Every row gives one point. Examples show where two turns around zero, p and q, send a point. Where does a point land after both, in the order given? Backwards means that the second turn is done in reverse. Each puzzle has new turns, and all numbers are rounded.

Turn p:
[ 18  -2 -30] -> [ 29  -1 -19]
[ 24  -5 -37] -> [ 37  -5 -24]
[-32 -14  31] -> [-46  -7   8]
[-22 -14  -1] -> [-21  -3 -15]
[22 16 26] -> [ 9 -2 36]
[-10  19  11] -> [-9 18 14]
Turn q:
[34 -5 26] -> [ 18 -18  35]
[  0 -23 -32] -> [ 12 -15 -35]
[-23  -6  -7] -> [-18   1 -17]
[-10  33  14] -> [-12  30  18]
Where do these land?
p, then q: [  1 -40   9] -> [-12 -31 -25]
p, then q: [11 48  4] -> [ 8 24 42]
p, then q backwards: [  7  13 -15] -> [ 10  12 -14]
p, then q: [-19 -20   2] -> [-14  -2 -24]

Turn p:
[  7  -4   1 -15  -9  10  32 -15] -> [ 17  -9   2 -26  -6  12  15 -16]
[-10 -11   2  19   8  -1   3   8] -> [-2 -7  4 17 10  3 12 10]
[-12  -4  -3  19  22   6 -23  16] -> [-15   0   0  27  19   6 -12  19]
[  3  11 -18  -1   6 -13  14 -10] -> [  2   4 -22 -13   8  -7  11  -5]
[  9 -11  -4  22   1 -17  -8   0] -> [  1 -14  -9  19   3 -19   3   5]
[ 24  -3   3 -34   1   7  -6   0] -> [ 13  -2   9 -28  -4  -4 -28  -2]
[-12  -4   1   5  -6   4  -9 -15] -> [-17  -8   2   5  -5   4   2 -10]
[  6  29  -4  15 -19   7 -28  22] -> [ -1  25 -16  27 -25   2 -22  11]
[ -5   9  22   2   3  -5  25 -10] -> [ 12  11  12  -1   8   1  21 -21]
[-10 -11   0 -31  -7   1  -1   3] -> [-10   0  17 -26  -8   1  -3   9]
Turn q:
[ -5 -18  -8   3  13  20 -16 -12] -> [  1 -15 -15   9   0  18 -14 -19]
[-12 -14  10   1  15  -5 -12 -14] -> [-10 -18   9  10   9   6  -5 -16]
[ 7 -3 27  2  1 -2  3 31] -> [  6 -14  17   2  -5   5   4  34]
[ -6 -17 -22   7   3  -3 -17  -1] -> [ -7 -13 -21  13  -5  -9  -9 -11]
[ -8  20   5  -2 -15   1  -4   4] -> [ -9  17  11  -6 -12  -2  -7   6]
[  2   0 -17  10  -2  -1  15  -8] -> [  2  12 -15   5   2  -3  15  -8]
[  6   3  33 -13 -48  -3   4   3] -> [ 10   1  35 -28 -37  -8  10   6]
[  2   0 -21 -14  10  -2  11   2] -> [ -3   2 -21 -12  16  -5   3   1]
[ 11   0  -6   2   9  -1 -15 -15] -> [ 10  -1  -2   7   9  -5 -14 -15]
[ 4 28 -3  3 14 -5 32 11] -> [-1 28 -1 -1 23  2 18 23]
Where do these land?
q, then p backwards: [  0 -14 -13 -10 -15  11  11   4] -> [  3   3 -21  -5 -15   0  13  -8]
q, then p: [ 20   2 -31 -12 -12  -3 -16   0] -> [-10  -1 -23 -14  -7 -29 -13   6]
q, then p backwards: [ -7   8  -8  -6 -19  12   8  -8] -> [ -6  18  -4 -14 -14   2   6  -5]
q, then p: [-12 -15  -5   3   1  15  26 -10] -> [  5  -8 -10 -16   1  27  14  -7]
q, then p backwards: [ 13  35   4  -4  13  -6 -12   6] -> [  7   9  12 -14  23  -4 -16  24]
q, then p: [-19 -26  18  -8  -6   4   8 -11] -> [ -2 -20  21 -13  -6  17  14 -11]
q, then p backwards: [ 11  10  20  16   8 -16   2   8] -> [ -3 -12  20   9   8  -8   0  22]
q, then p backwards: [ -7  -9  17   7  14  -6   6 -14] -> [-12 -11  16  11   9   7   7 -10]
p, then q backwards: [ 13 -13 -16  10 -10   7 -37   5] -> [ -9 -10  -8   6   2   3 -36  26]
p, then q: [ 3 27 19 -3 25 -6  0 16] -> [  7  22  15  13  25  -1 -19  10]
q, then p: [-16  -6  -6   9   1 -11   4   3] -> [-8 -1 -2  5  2  3 21  3]
